Each row is a point. A path goes straight from each point to the next, and from the last back to the first. The post is the endless flat space through its rows: a point in 2 columns, a line in 3, a plane in 4, and so on, so that a path can go around it. How many times does the path go around the post? Going back the other way cancels.
In the rows, 128 means zero.

Post (1 x 2):
[[128 144]]
Path, 31 rows:
[[106  99]
 [165 123]
 [168 160]
 [126 160]
 [ 96 167]
 [ 92 183]
 [111 157]
 [114 132]
 [119 106]
 [162 119]
 [147 168]
 [130 166]
 [111 147]
 [ 86 102]
 [161  99]
 [172 146]
 [138 161]
 [110 169]
 [136 191]
 [160 179]
 [111 174]
 [109 141]
 [122 128]
 [141 125]
 [177 147]
 [147 190]
 [ 91 184]
 [ 89 116]
 [119 101]
 [ 99 119]
 [110 143]]
Times around: 4

Post (8 x 9):
[[ 58 111 131 168 137 112 150 111 124]
 [112 108 120 146 132  57 171 153 138]
 [116 159 131 121 110 115 167 151 117]
 [127 163 154 127 130 174 125 116 129]
 [142 176 134 122  78 185 130 100 150]
 [136 137 138 113  78 157 140 143 114]
 [126 118 125 164 126  46 164 164  86]
 [115 131  98 148 135 170 141 106 128]]
Path (32 x 9):
[[ 78 100 172 151 123 138 151  92 146]
 [175 143 154  93  81 124 154 115 129]
 [ 61 140  85 107 128  86 169 118 150]
 [115 129 103 122 107 162 102 148 115]
 [ 87 125 129 144 116 114 129 133  83]
 [164 145 157 128  87 105 123  87 102]
 [ 87 151 120 145 126 143 169 110 123]
 [ 94 124 172 147  98 144 140 124 134]
 [178 121  29 188 142  84 169 174  99]
 [ 42 152 148 133 148 170 107 153  87]
 [ 86 156 136 111 189 133 159 122 151]
 [164 184 158 107 138 145 134  87 140]
 [ 56  98 110 121 112 120 148 141 128]
 [210 177 106 130 117 140 122 165 116]
 [155 178 150 139  92 158 132 147 120]
 [ 53 129 116 190 160 146 166  92 109]
 [160 110 177 130 105 109 122 140  96]
 [147  99  99 112  87 100 132 101 138]
 [155 155 108 130 108 161  98 127 149]
 [114 150 166 144  82 135 110 154 122]
 [ 89 111 135 163 131 120 162 135 150]
 [142 187 199  98 105 184 138 120 155]
 [ 79 147 155 142 123  58 177  80 132]
 [ 74 118 150 111 114 132 107 102 164]
 [113  87 107 123 115 133 107 166 149]
 [ 66 108 161 177 135 156 120 161 126]
 [116 159 150 151 153 112 162 141 123]
 [139 153 177 151  96 126 130  93 129]
 [104 127 144 138  95  52 140 107 114]
 [ 57 109 137 183 136  96 107 106 109]
 [101 157  96 152 101 183 122 118 147]
 [110 154 117 149 128 116 196 182 110]]
Times around: 3

Post (17 x 18):
[[151 130  78 148 145 109 132 129 105 156 151 142 114 152 175 142  87 162]
 [127 126 124 154 121 115 127 128 174 153 147 120 169 138 134 150 129  79]
 [147 155 103 144  90  95 151 164 147 129 163 121 125  56 120  91 128 102]
 [193 113 111 146 129 132 158 106 163 176 120 110 134  73 116 118  79 131]
 [108 127 165 131 185 144 127 123 117  91 104  98 173 120 130  91 114 105]
 [163 103 147 151 141 105 176  77 100 150 118 140 156 113 158 138 120 120]
 [122 110 115 131  92 115 115 135  99 139 143 119 157  78 133  68 178 147]
 [108  78 126 116 106 115 122 102 164 132  89 113 104 110 125 124 109 123]
 [113  73 170 119 155 140 148 140 126 155 105 124 126 195 122 156 133  75]
 [ 68  78  87 138 177 133 130 145 109  67 112 180 133 105 154 128 139 125]
 [173 127 107 131 128 142  89 101 133 109 158 136 147 129 116 120 135  96]
 [142 162  94 109 133  97 111 157 139 156 130 136 130 125 137 160 124 114]
 [172 125 163 165 149 167 165 108 162 121 101 132 126 140 146 147 121 118]
 [114 108 118 149 105  84 121 143 154 123 109 150 120  90  85 152 108 135]
 [160 128 112 155 171  90 102 122 159 120 137  80 145 119 146 125 149 123]
 [105 116  99 143 147 140 105 128 102 149 129  84 115 105 118  99 121  91]
 [130 135  93 138 169 115 123 105 153 157 149 123 123 133 129 102 142 112]]
Path:
[[162  68 134 181 136 132 177 126 124 140 172 177 174 108 170 160 142 168]
 [ 61 119  66 167 134  78  95 115 115 135 132 152 128  60 146 152 143 100]
 [ 95 133  95 161 108  96 128 183  90 126 131 201 103 136 155 157  77 136]
 [153 129 148 118 101 106 171 115 145 193  87 140 170 148 113 123 119 150]
 [235 149 120 151 136 202 204 144 159 146 152 146 114 116 102 102 117 129]
 [170  87 106 108 168 147 139 185 142 122 147 117 118 101 129 143 132 127]
 [239 166 101 190 152 118 123 105 186 138 194 110  86  90 158 114 152 134]
 [202 162  88  88 184  76  83 131 104 122 124 148 134 104 138 155  91 119]
 [ 98 134 118 127 141  84 157 109  76 150 116 128 190  96 181 102 110 119]
 [117 149  72 135 161  95 173 147 118 112 126 178 183 109 149 126  97 131]
 [106 117 145 125 165  99 188 129 127 152 121  70 105 117 145  70 107 159]
 [188 152 121 148  94 128 128  98 172 157 156  50  93  87 127  82 100 113]
 [204 113 173 112 131 141 103  94  88 132 110 128 161 113 116 117 130 144]
 [ 88  96  79 235  96  63 150 117 130 142 175 114  95 114 188 111 118 134]
 [162 118  66 159 157 138 141 171 111 144 125 128 114  71 134  89 147 131]
 [153  73 109 187 101 123 179  82 132 109 137 128 136 118 130 139  93 124]
 [122 117 103 190 163 102 149 101 154 127 166 115 124 119  98 139  84 103]
 [ 84 118 127 155 149  87 142 140 200 146 157  92 139 136 193 125 128 123]
 [ 93 115 168 105 156  77 107 174 106  97  95 162  97 151 135 147  95 120]
 [114  99 134 123 132 113 106 119 144 124 107 101 158  96 133 119 139  41]
 [182  86  97 147 114 144 151  69 139 136 126 160 109  98 117  94 104 106]
 [203 136  90 146 130  69 167 103 152 146 138 143 118 118 119 167 139 140]
 [173 130  71 107 138 129 106  54 185 123 135 156 121  63  65 145  92  94]
 [176  70 117 135 151 153 129 104 162 149 139 127 114 127 126 140  84 127]
 [130 120 117 132 145 157  48  60 118 125 113 161 115 106  96 125 137  66]
 [ 89 100  96 220 146 155 185 160  88 113 133 169  87 154 215 133  99 122]
 [174 160 155 166 120 128 171  91 171 144 101 175 119 139  97 153 158 126]
 [133 139  81 190 142 135 125 160 117 120 172  94 108 103  97 122 129 140]
 [119 132 174 131 157 119 172 111 154 134 133 167 163 152 124 179 103 106]]
Times around: 5

Post, 17 rows:
[[127 132 101 144 121 104 119 169 147 141 130 142 165 129  94 122 141 107]
 [ 86 136 129 163 100  96 115 169 189 124 136 152 133 134 140 161 156  93]
 [102 130  97 148 136 116 152 142 170 104 164 138 134 172 117 115  99 113]
 [125 147 123 171 109 122 166 131 163 135 117 121 108 129 101 124  76 126]
 [179 150 138  93 129 183 127 133  87 121 146 133 104 121 121 139 123 151]
 [ 84  96  74 145  86  86  80 160 174 103 109 137 136 143 144 142 140  96]
 [124 122 160  92 134 153 153  99  87 127 125 151 110 120 115 110 118 110]
 [ 97 135  67 160  88 116 131 153 153 129 147 176 161 131 149 124 137 111]
 [108 113  98 163 129 112 113 168 161 112 134 171 108 114 108 122 126 139]
 [110 145 151  91 131 158 105 115  98 173 128 133 115 120 123 103  98 160]
 [109 132 144 116 146 145 110 125  83 138 113 150 150 119 132 155 122 150]
 [149 129 131  92 163 141 154 124 129 158  83 168 114 119 127 143 105 146]
 [166 123 166 112 114 172 117 131 106 142 120 157 151 146 133 119 108 134]
 [165 132 154 132 158 151 104  78 127 143 105 143 125 115 133 133 133 156]
 [147 143 120 123 149 194 120 107 104 176 111 166 102 135 106 152  94 127]
 [120 140 145 123 157 200 125 135 121 130 112 118 137 117 136 111 139 135]
 [119 100  97 163 128 113 166 164 168 148 149 106 117 136 132 140 114 125]]
Path, 20 rows:
[[ 69 138 112 148 114 114 128  99 141 132  85 177 119 162 174 125  75 108]
 [145 152 145 174 138 140 150 154 148  96 106 123  93 105  68 106 145 147]
 [169 110 180 129  99 144 143  73 130 176  66 140 179 118 126 129 128  97]
 [116 143  96 116 124 165 135 153 100 143 165 149 141 146 124 153 138 162]
 [ 93 137 105 145 116 177 102 185 100 139  99 157 100 149 151 166 117 125]
 [ 97 151  87 117 154 106 140 141 138 127 105 249 130 141 108 110 146  99]
 [130 110 125 151 122 166 145 122 163 155 130 164 147 182 113 106  75 124]
 [ 83 101 112 169 117 149  71 144 162 124  97  98 145  96 148 124 138 145]
 [ 98 133 111 169 198 141 128 125 149  93 112 143 122  86 114 120 145 135]
 [ 85  91 128 153 203 136 157 130 117 127 164 131 106 185 119 119  78 106]
 [137 192 116 116 115 168 117 157 120 164 139 195 132 111 147 111 124 167]
 [139 154  98 160  91 167 130 165 131 106 166 129 148 159 116 126 154 113]
 [118  84  80 104 157 161 152 190 124 113 149 125 146 157  63 110 145 100]
 [133 163 133 142 126 129 224 159  96 140  96 156  83  77  93 122 145 103]
 [133 119 159 137 141 161 151 137 104 120 119 143 114 128 187 167 110 142]
 [ 72 121 137 131 137 112 145 148 127 128 168 169 173 118 132 122 151  97]
 [167 145 144 117 111 113 106 141 115 119 125 146 163 104 166 119 108 162]
 [132 157 133 143 181 164 130  97 108 179  76 159 165 144 134 111 101 134]
 [109 130 114 141 179 142 107 127 144 162  91 159 116 148 110 122  95 197]
 [159 146 123 160 154 111 104 114 145 111  93 113 139 176 131 139 110 135]]
Times around: 1

Post:
[[117  95 117 129 100 109 126 121  96 169 104 122 169 119 126 117  59  98]
 [115 150 112  91 121 114 138 120 119 166 102 102 139 139 109 105 134  77]
 [101 143 141 119 118 114  99 107  87 140 122 134 169 111  78 189 158 136]
 [138 147 131 146 169 163 143 125 179 153  73 102  99 168 142 143 109 116]
 [ 72 137  85 133  73 124  64 132  94 139 108 106 150 114  95 159 140 159]
 [ 97 136 131 100  94  94 144 145 128 167 135 153 147 128 115 121 113 138]
 [152 153 102 180 147 187 159 138 161 135 109 120 114 161 125  98 126  89]
 [112 100 108 123 134 103 127  94 111 169 128 140 120 182 130 121 118 119]
 [ 99 136 134 118 128 127 139 123  82 176 100 124 133 124 146  81 136 128]
 [134 131 139 105 140 102 113 112 111 157 111 150 106 133 106  76  91 117]
 [115 123 144 161 144 145 148 146 167 103  85  87 136 169 135 101 118  90]
 [125 141 103 130 196 186 155 111 184  98  96  99 132 161 140  88  85 114]
 [ 57 124 106 156  69 114 110  85 108 141 133 124 136  68 111 153 152 120]
 [ 86 161 125 107  74  94  97 109  92 117  88 168 144 113 135 163 146 123]
 [ 70  90 103 108 110 133 131 127  93 111  96 140 117 103  91 152 129 144]
 [164 114 116 136 194 135 161 159 170 120 126  97 100 159 177 107 130  85]
 [104 142 128 140 172 164 133 159 145 134 125 120 105 166 162  96  81  63]]
Path, 31 rows:
[[ 91 121 100 136 110  91  89 138 109 126 139 134  74 110 122 146 106  59]
 [147 147 126 187 125 102  81 161 129 120 116 140 120 149 154 140 129 115]
 [135 160 144 111 161 159 119 132 172  78  80 146 169 113  59 128  87 109]
 [141 102 128 159  78 114 102 121 104 209 120 157 135 162 105  51 120 160]
 [156 127 141 170 136 159 145 120 132 160 123 107 154 179 106 106  84  94]
 [ 99 112 155 124 125 117 115 123  31 156  82 129 133  63 156 131 114 134]
 [ 94 154 136  90 168  85 123  53  94 156  84 151 149 101 104 161 105 184]
 [142 102  98 114 141 114  92 171 115  99  68 117 165 141 112 104  65 116]
 [120  95 118  55 175 140 143 128 122 120  74 132 132 102 108 133 109  92]
 [118  93 108 173 116 157 128 110 160 123  80  68 108 155 178  90 109  74]
 [ 91 103 107  76 161 109 126  70 139 140 135 119  85 179 132 120 131 189]
 [134  92 137 104 147 124 175 121 139 128 116 149  97 118 171 100 119 135]
 [ 75  96 167 130 108 130 145 136  44 102 122 148 138 114 152 131 115 107]
 [142 150 120 117 180 144 155  94 149 100  95 116  88 132  77  95 128 138]
 [147  94 139 113 162 101 124 174 130  86  84 135 137 126 109 185  98 140]
 [151  76  84 125 142  80 143  93 150 132 136 115 112 130 126 130 168  96]
 [ 74 111 148 142  94 114  92  98  92 138  83 140 148 138 140 150 120 138]
 [150 160 141 136 139 185  88 157 130 179 121 104 154 156 103 115  44 104]
 [137  41  71 144 161 109 160 111 131 147 198 137 127 143 191 130  47 125]
 [109 139 164 202 116 105 134 111 164  95 126 119 112 107 100 155 155  81]
 [ 77 161 105 194 132 169 134 161 166 154 108  93  90 143 163 155 179 102]
 [130  79  74 151 160 191 168  98 115 117  80 108 120  97 119 115 146 110]
 [ 80 105 126 149 169 167 163 103 135 130 155 117 129 138 144  85 118  86]
 [ 97 102 123 105  94 120 161  78 115 153 104 133 153 173  78 135  98  87]
 [188  93 115 108 212 112 158  89 159 160 161 136  80 202  84 101  30 107]
 [131 126 105 133 108 126 139 146 120 128  51 102 133 134 142 175 112 120]
 [ 97 123 115 125 102  74 136  68 100 162  84 104 168 143 128 179 158  92]
 [116 102 110  74 134  85 122 197 126 110 122 146 108 112 103  51 109 125]
 [107 101 123 117 133 118 157  89 129 158 127 145 129  92 145 109 147 104]
 [120 129 115 105 105 153 134  83 151 152  96  93 125 130 126 178 135 107]
 [111 127 113  59 115 117 139 144 130  67 118 163 104 160 101  95  38 103]]
Times around: 5

Post (17 x 18):
[[111 137 130 122 131  99 107 161 144  89  76 103 167  83  83 108 109 130]
 [128 124 192 141 157 137 170  82 122 114 125  94  99 135 108 112 111 180]
 [101  89 120 130  92 130 122 157  69  94 131 106 140 100 116 130  83 125]
 [ 96 168 129  88 150 138 136 141 104 149 112 187 106 115 124 133 147 197]
 [107 153 132 161  73 203 139  78 103  98 150 135 143  48 128 127 123 148]
 [135 161 147 196 135 112 139 150  98 137 120 133  74 102 132 134 133 120]
 [139 140 141 146 181  81 104 130 141 110 123 123 104 180 120 136 117 117]
 [112 115  83 104  71 103 146 141 154 115 154 128 140 114  96 158 107 125]
 [142 132 112 125 107 177 103  30  84 122  86 105 129 128 100 195 119 157]
 [127 161 130 136 122  86 129 131 108 139 139 165  91 139 119 111 170 125]
 [117  68 119  94 114 143  70 138 123 152 121 151 107 122  97 126 157 167]
 [ 88 158 168 183 133 169 151 138 117 132  84 141 156  73 105 146 129 105]
 [127  94 111 164 154  95 136 127 143 124 120 124 105 160 149 120  97 128]
 [122 157 122 173  47 121 145 144 146 133 132 164 147 134 161 161 114 184]
 [124 115 115 158 127 137 131 139 114  80 131 100 138 107  93 116 123 147]
 [101 114 120 123 116 129 132 166 112 182 143 136 139 135 148 120 102 167]
 [177  89 101 128  98  98 134 149 167  79 127 107 177 116 122 140 108 129]]
Path, 28 rows:
[[100 119  98  93 160 132 182 174  86 121 126 121  86 152 123 107  94 169]
 [ 92 114 142 150  88 157 172 106 140 133 112 137 135 144 135  91 148 183]
 [140 170 141 169 111  96 131 190 110 101 131 128 118 165  78 152 171 107]
 [121 164 150 160 114 142 126 136 182 106 131 168  90 107 147 119 149 102]
 [155 207 135 134 152  83 116 171  92 114 128 111 102 150 114 158 138 117]
 [124 140 115 163 183 114 128 124 145 126 102 103 127 148 173 130 126 162]
 [125 118 171 136  56 102  65  76 117 122 127 135 140 116 123 141 137 182]
 [128 168 120 171 134 132 151  76 158  55 121 147  92  85 102 144 119 141]
 [160 121  94 182 191  90 122 163  84  71 131  94  87 171  95  95  80 111]
 [134 144 147 137  86 171 121 165 121 123 118 202 112 140 151 142 139 177]
 [126 116 149 169  94 136 179 112 129 115 135 100 142 102  86  64 134 145]
 [106  95 161 142 144 121 176 108 150 138 114 140 152  67  99  82 113  96]
 [126 153 166 153 143  87 153 171 168 147 155 128 171 168 175 167 113 182]
 [119  99 139  68 117  70  76 123 101 159 142 143 109 209 166 145 131 133]
 [130 185 130 145 109 125 141 180 128 154  86 121 165 145 124 183 120 120]
 [125  96 125 145  50 159  97 138 158 135 124 169 147  88 123 146 102 132]
 [103  84 133 130 191 177 208  74  89 120  74 125 125 146  76 185  85 141]
 [119 182 138 136 115 105 178 125  67 134 128 133 106 154 110 103 100 144]
 [124 141 176 114 204 120 162 154 156  83 143 105 145 133 101 133 104  79]
 [135 152  27 105  42 144  50 155  65 164  85 142 135 101 145 172 104 153]
 [137 155  98 163 108 154 133 114 123 136 161 171 118 123 157 103 128 110]
 [157  86  99  94 140  72 116 120 116 128  97 139  86 193 139 123 134 159]
 [160 103  98  48 206 145 139 108 101 120  60 110 118  55 124 164 149 130]
 [119 106 135  87 158 147 120 117 139 142 146  99 124 133 101  89 121 157]
 [162 142 151 168  68 181 153  44 113  98 128  95 128 122  83 131 130 142]
 [122 120 149 152 129 180 144  74 109  81 156 156 100  77  73 147 127 129]
 [122 165 119 138 153 135  97 138 115 154 142 162 158  87 128 115 112 136]
 [121 132 137 148  92  99 153 146  91 184 160 157 120 169 142 128 120 100]]
Times around: 0
